Each row of a before or after table is a point. The points were changed in one or more steps. Then noise was added and the rows were shuffled. The steps act on columns, c1 being the first. Write out the steps. A step turns or swaps two columns, mirrors them in a line or flattens them onto one, adds a multiple of one to another, or multiplies or shifts one. Angles are multiples of 10 degrees, from the lower column toward the higher: turns from -170 to 170, lines from 10 to 170 but not 90. Use the fewest steps. Two steps may share a column if one is a turn and the other turns, adds or multiplies; they go together, in the order done. Otherwise the lowest column goes first.

Before:
0.012; 0.014
0.033; -0.022
0.043; 0.021
0.045; -0.029
-0.062; 0.003
-0.006; -0.052
0.033; 0.015
0.020; -0.002
0.005; 0.023
0.043; -0.030
0.027; -0.026
0.031; 0.015
0.034; -0.018
-0.071; 0.003
After (14 x 2):
0.030; 0.022
0.044; -0.016
0.020; 0.004
-0.063; -0.015
0.044; 0.033
0.032; 0.023
-0.006; -0.053
-0.071; -0.019
0.008; 0.023
0.027; -0.017
0.032; -0.012
0.036; -0.008
0.041; -0.018
0.010; 0.018
Steps: add 0.3 times c1 to c2

Before, 11 rows:
-0.022; -0.019; 0.028; 0.029
-0.037; 0.000; -0.022; 0.041
-0.006; 0.010; -0.006; 0.021
0.001; 0.036; 0.033; 0.045
-0.030; -0.009; -0.012; 0.030
-0.001; 0.022; 0.031; 0.029
0.011; 0.018; -0.006; -0.004
-0.036; 0.026; 0.009; -0.012
0.021; 0.016; -0.013; 0.014
-0.017; -0.036; -0.018; -0.007
0.034; 0.006; 0.020; 0.039
After, 11 rows:
-0.006; 0.015; -0.018; -0.021
0.021; -0.005; -0.039; -0.015
0.011; 0.007; -0.018; 0.004
0.034; -0.028; 0.060; -0.039
-0.022; 0.003; 0.084; -0.030
0.001; 0.035; 0.098; -0.044
-0.037; 0.037; -0.066; -0.041
-0.030; 0.021; -0.036; -0.031
-0.018; -0.020; -0.054; 0.007
0.000; 0.023; 0.093; -0.029
-0.036; 0.062; 0.027; 0.012
Steps: add -1 times c1 to c2; multiply c3 by 3; multiply c4 by -1

Before (11 x 9):
0.002; 0.015; 0.019; 0.013; 0.041; 0.015; -0.018; 0.013; -0.033
-0.024; 0.039; 0.030; 0.025; -0.017; -0.015; -0.001; 0.014; -0.003
-0.003; 0.049; -0.002; 0.005; -0.002; -0.025; -0.055; -0.010; -0.032
-0.025; 0.005; -0.017; 0.022; 0.002; -0.014; 0.006; -0.029; -0.024
-0.015; -0.010; 0.029; -0.018; 0.020; -0.009; -0.029; -0.027; 0.073
-0.018; -0.008; -0.001; 0.023; 0.025; -0.042; -0.032; 0.022; 0.038
-0.017; 0.014; 0.025; -0.021; 0.011; -0.048; -0.004; 0.005; -0.042
0.213; -0.010; 0.018; 0.006; -0.006; -0.019; -0.004; 0.012; -0.024
-0.010; -0.012; -0.008; 0.003; 0.006; -0.013; -0.017; 0.008; -0.039
-0.026; 0.056; -0.021; -0.019; 0.023; -0.020; 0.000; 0.012; 0.015
0.018; 0.003; -0.006; -0.016; -0.027; 0.005; -0.021; 0.029; -0.034
After (11 x 9):
-0.017; -0.038; -0.004; 0.022; 0.010; -0.041; -0.033; 0.021; 0.006
-0.015; -0.074; 0.031; -0.018; 0.005; -0.009; -0.030; -0.028; 0.017
0.018; 0.034; -0.005; -0.018; -0.038; 0.005; -0.021; 0.030; -0.011
-0.026; 0.018; 0.031; 0.025; -0.018; -0.015; -0.002; 0.014; 0.037
-0.002; 0.048; -0.001; 0.006; -0.031; -0.023; -0.055; -0.011; 0.034
0.002; 0.035; 0.020; 0.013; 0.031; 0.015; -0.018; 0.012; 0.003
-0.016; 0.044; 0.025; -0.021; 0.009; -0.048; -0.004; 0.003; -0.001
-0.027; 0.023; -0.017; 0.020; 0.005; -0.014; 0.006; -0.030; -0.004
0.213; 0.018; 0.018; 0.005; -0.008; -0.018; -0.005; 0.012; -0.016
-0.026; 0.005; -0.021; -0.019; 0.022; -0.020; -0.001; 0.011; 0.056
-0.012; 0.034; -0.008; 0.003; -0.002; -0.011; -0.017; 0.006; -0.024
Steps: turn c2 and c9 by 70 degrees; add 0.5 times c7 to c5

Before:
-0.031; 0.020; 0.017; -0.005; -0.027; 0.036; -0.007; 0.028; -0.067; -0.005; -0.042; -0.039; 0.011; -0.010
0.002; 0.032; 0.007; 0.025; 0.011; -0.074; 0.019; -0.028; 0.034; -0.022; 0.036; -0.001; 0.025; -0.035
0.003; -0.004; 0.013; 0.012; 0.001; -0.050; -0.018; -0.021; 0.012; -0.059; 0.020; 0.036; 0.068; -0.027
-0.018; 0.041; 0.022; -0.016; -0.041; 0.034; 0.016; 0.029; -0.074; 0.017; -0.018; 0.037; 0.024; 0.002
-0.033; -0.004; 0.052; -0.025; 0.007; 0.006; 0.017; -0.004; -0.041; 0.035; -0.031; 0.001; 0.042; -0.042
-0.018; -0.034; -0.011; -0.021; -0.041; 0.010; 0.022; 0.001; 0.006; -0.004; 0.021; 0.006; -0.026; 0.030
0.050; 0.010; -0.030; 0.000; -0.015; -0.074; -0.002; 0.019; 0.017; -0.011; -0.028; 0.014; 0.056; -0.027
-0.014; 0.016; -0.033; -0.033; -0.054; 0.014; 0.009; 0.007; 0.044; -0.020; -0.014; 0.021; -0.014; -0.020
-0.007; 0.011; -0.015; -0.087; -0.027; 0.020; 0.062; -0.003; 0.012; -0.035; -0.025; 0.006; -0.027; 0.032
0.020; 0.020; -0.027; -0.049; -0.056; 0.023; 0.016; 0.011; 0.040; -0.008; 0.012; -0.023; 0.028; 0.020
0.000; -0.002; -0.022; 0.026; 0.012; -0.035; 0.023; 0.037; 0.010; -0.039; 0.032; 0.027; 0.067; -0.045
0.019; 0.017; 0.044; -0.010; 0.000; 0.028; -0.017; 0.037; -0.059; 0.001; 0.000; 0.009; 0.007; -0.045
0.006; 0.023; 0.010; -0.011; -0.001; 0.031; 0.018; 0.012; 0.029; 0.000; -0.039; 0.010; -0.002; 0.028
-0.022; 0.025; 0.009; -0.018; 0.032; 0.051; -0.013; -0.020; -0.085; 0.040; -0.029; -0.003; 0.011; -0.023
After (14 x 14):
-0.022; 0.010; 0.009; -0.034; 0.064; 0.050; -0.013; -0.021; -0.085; 0.033; 0.010; -0.004; 0.004; -0.031
0.018; 0.038; -0.028; -0.032; -0.110; 0.024; 0.017; -0.009; 0.042; -0.005; -0.039; -0.024; -0.027; 0.021
-0.020; 0.059; 0.018; -0.025; -0.082; 0.033; 0.016; 0.006; -0.072; 0.017; 0.001; 0.038; -0.039; -0.002
0.003; -0.025; 0.013; 0.022; 0.001; -0.051; -0.018; -0.061; 0.013; -0.061; -0.007; 0.036; -0.038; -0.016
-0.014; 0.025; -0.032; -0.033; -0.105; 0.016; 0.010; 0.014; 0.041; -0.022; -0.014; 0.023; 0.004; -0.019
0.004; 0.040; 0.011; -0.031; 0.001; 0.029; 0.017; 0.014; 0.030; 0.008; 0.023; 0.011; -0.007; 0.028
0.002; 0.050; 0.006; 0.044; 0.020; -0.072; 0.020; -0.035; 0.033; -0.025; -0.009; -0.001; -0.003; -0.031
0.003; 0.024; -0.023; 0.043; 0.023; -0.036; 0.021; -0.015; 0.011; -0.048; -0.009; 0.024; -0.078; -0.037
-0.006; 0.071; -0.013; -0.083; -0.057; 0.018; 0.063; 0.015; 0.012; -0.032; -0.031; 0.004; 0.022; 0.036
-0.018; -0.013; -0.009; -0.004; -0.081; 0.008; 0.022; 0.017; 0.006; 0.002; -0.028; 0.007; 0.020; 0.032
0.020; 0.000; 0.044; -0.005; 0.001; 0.028; -0.017; 0.023; -0.059; -0.009; -0.009; 0.009; -0.029; -0.043
0.052; 0.006; -0.025; -0.020; -0.031; -0.074; -0.002; -0.020; 0.017; -0.014; 0.021; 0.012; -0.055; -0.026
-0.030; 0.011; 0.048; -0.037; 0.011; 0.004; 0.016; -0.027; -0.038; 0.027; 0.009; 0.002; -0.028; -0.049
-0.032; 0.012; 0.017; -0.032; -0.055; 0.036; -0.009; 0.015; -0.069; -0.007; 0.030; -0.039; -0.026; -0.011
Steps: add 1 times c7 to c2; mirror c4 and c11 in the line at 20 degrees; multiply c5 by 2; mirror c8 and c13 in the line at 160 degrees; turn c10 and c14 by -10 degrees

Before (10 x 24):
0.018; 0.054; 0.048; -0.045; 0.044; -0.042; 0.034; -0.038; -0.028; 0.007; -0.033; -0.024; 0.008; -0.029; -0.034; 0.037; 0.006; 0.019; -0.011; -0.017; -0.027; -0.046; -0.001; -0.035
-0.040; -0.008; 0.014; 0.010; -0.018; 0.006; -0.033; 0.001; 0.027; -0.001; 0.061; 0.052; 0.029; 0.036; -0.067; 0.003; 0.027; -0.021; -0.009; 0.033; -0.047; 0.039; -0.056; 0.020
-0.050; 0.005; 0.009; 0.014; 0.048; 0.011; 0.020; -0.029; -0.052; 0.053; -0.032; 0.017; -0.013; 0.033; -0.007; -0.036; 0.025; 0.029; -0.031; 0.038; 0.026; 0.031; -0.007; 0.009
0.023; 0.058; 0.017; -0.063; -0.024; -0.022; -0.002; 0.013; 0.001; 0.044; -0.019; -0.027; 0.053; -0.056; 0.015; -0.056; -0.039; 0.001; -0.020; 0.048; 0.001; 0.030; -0.047; 0.054
-0.048; 0.063; 0.004; 0.039; -0.034; 0.007; 0.001; 0.009; -0.051; -0.035; -0.025; 0.010; 0.037; -0.023; -0.035; -0.005; 0.008; -0.032; 0.007; -0.017; 0.010; -0.044; -0.002; 0.033
0.026; 0.035; -0.036; -0.003; 0.012; -0.002; -0.015; 0.019; 0.003; -0.013; -0.002; 0.048; 0.042; -0.027; 0.023; 0.015; -0.027; -0.026; 0.016; 0.035; 0.030; -0.004; -0.002; 0.002
-0.028; 0.037; 0.001; -0.004; -0.032; 0.041; 0.023; -0.048; 0.044; -0.015; -0.005; 0.049; -0.005; 0.039; -0.068; -0.031; 0.002; -0.031; -0.009; 0.010; -0.001; 0.014; 0.006; 0.046
-0.003; 0.006; -0.022; -0.010; -0.023; 0.033; 0.042; -0.063; -0.007; -0.021; 0.061; 0.052; 0.021; -0.058; 0.011; 0.028; 0.029; 0.024; 0.048; 0.044; -0.004; 0.017; -0.020; -0.020
0.031; -0.020; 0.021; -0.002; 0.051; 0.048; 0.047; 0.018; -0.032; -0.020; 0.002; 0.030; 0.027; 0.005; 0.014; 0.008; -0.069; -0.043; -0.023; -0.003; -0.059; 0.012; -0.015; -0.039
0.032; 0.018; -0.032; -0.037; -0.035; -0.008; -0.010; 0.030; -0.053; 0.032; 0.017; 0.015; -0.019; -0.020; 0.017; -0.008; -0.032; 0.000; -0.012; -0.044; -0.006; -0.020; -0.046; 0.049
After:
0.015; 0.057; 0.005; 0.034; -0.037; 0.017; -0.028; 0.032; -0.051; -0.029; -0.022; 0.005; 0.039; -0.021; 0.020; -0.006; 0.045; 0.055; 0.006; -0.017; 0.010; 0.004; -0.005; 0.028
0.022; 0.051; 0.013; -0.062; -0.021; 0.001; 0.030; -0.030; 0.003; 0.034; -0.015; -0.027; 0.053; -0.055; 0.005; -0.056; -0.043; -0.020; -0.021; 0.050; 0.000; -0.018; -0.045; 0.049
-0.005; -0.013; 0.017; 0.007; -0.018; 0.005; -0.041; 0.060; 0.030; 0.036; 0.059; 0.048; 0.027; 0.033; 0.036; -0.003; 0.049; -0.019; -0.012; 0.025; -0.047; -0.044; -0.058; 0.018
-0.013; 0.055; 0.047; -0.043; 0.045; -0.050; 0.045; 0.016; -0.031; -0.026; -0.031; -0.021; 0.010; -0.034; 0.039; 0.032; -0.012; 0.022; -0.006; -0.014; -0.028; 0.043; 0.000; -0.035
0.046; -0.023; 0.020; -0.006; 0.054; 0.042; 0.040; 0.012; -0.034; -0.063; 0.007; 0.028; 0.025; 0.005; -0.032; 0.013; -0.059; 0.013; -0.021; -0.003; -0.064; -0.036; -0.020; -0.030
-0.021; 0.015; -0.019; -0.015; -0.022; -0.038; 0.032; 0.027; -0.002; -0.060; 0.063; 0.048; 0.025; -0.055; -0.051; 0.028; 0.018; -0.024; 0.049; 0.042; -0.001; 0.008; -0.017; -0.019
0.006; 0.007; 0.010; 0.015; 0.050; -0.015; 0.059; 0.021; -0.054; 0.019; -0.028; 0.014; -0.012; 0.038; -0.018; -0.039; 0.051; -0.040; -0.029; 0.038; 0.024; -0.002; -0.009; 0.008
0.012; 0.013; -0.029; -0.036; -0.042; 0.023; 0.008; -0.029; -0.049; 0.035; 0.017; 0.023; -0.021; -0.018; -0.001; -0.008; -0.047; 0.014; -0.019; -0.043; -0.011; 0.011; -0.047; 0.050
0.017; 0.034; -0.037; 0.000; 0.012; 0.018; -0.024; -0.024; 0.003; -0.003; -0.004; 0.048; 0.040; -0.032; -0.004; 0.014; -0.032; 0.020; 0.016; 0.031; 0.027; -0.018; 0.001; -0.004
0.013; 0.039; -0.001; -0.004; -0.035; -0.027; 0.018; 0.087; 0.044; -0.032; -0.006; 0.052; -0.006; 0.032; -0.006; -0.033; 0.024; 0.006; -0.003; 0.009; -0.005; -0.035; 0.013; 0.049
Steps: mirror c1 and c17 in the line at 120 degrees; turn c6 and c8 by -60 degrees; turn c8 and c15 by 130 degrees; multiply c7 by 1.6; turn c7 and c10 by -40 degrees; turn c18 and c22 by 130 degrees
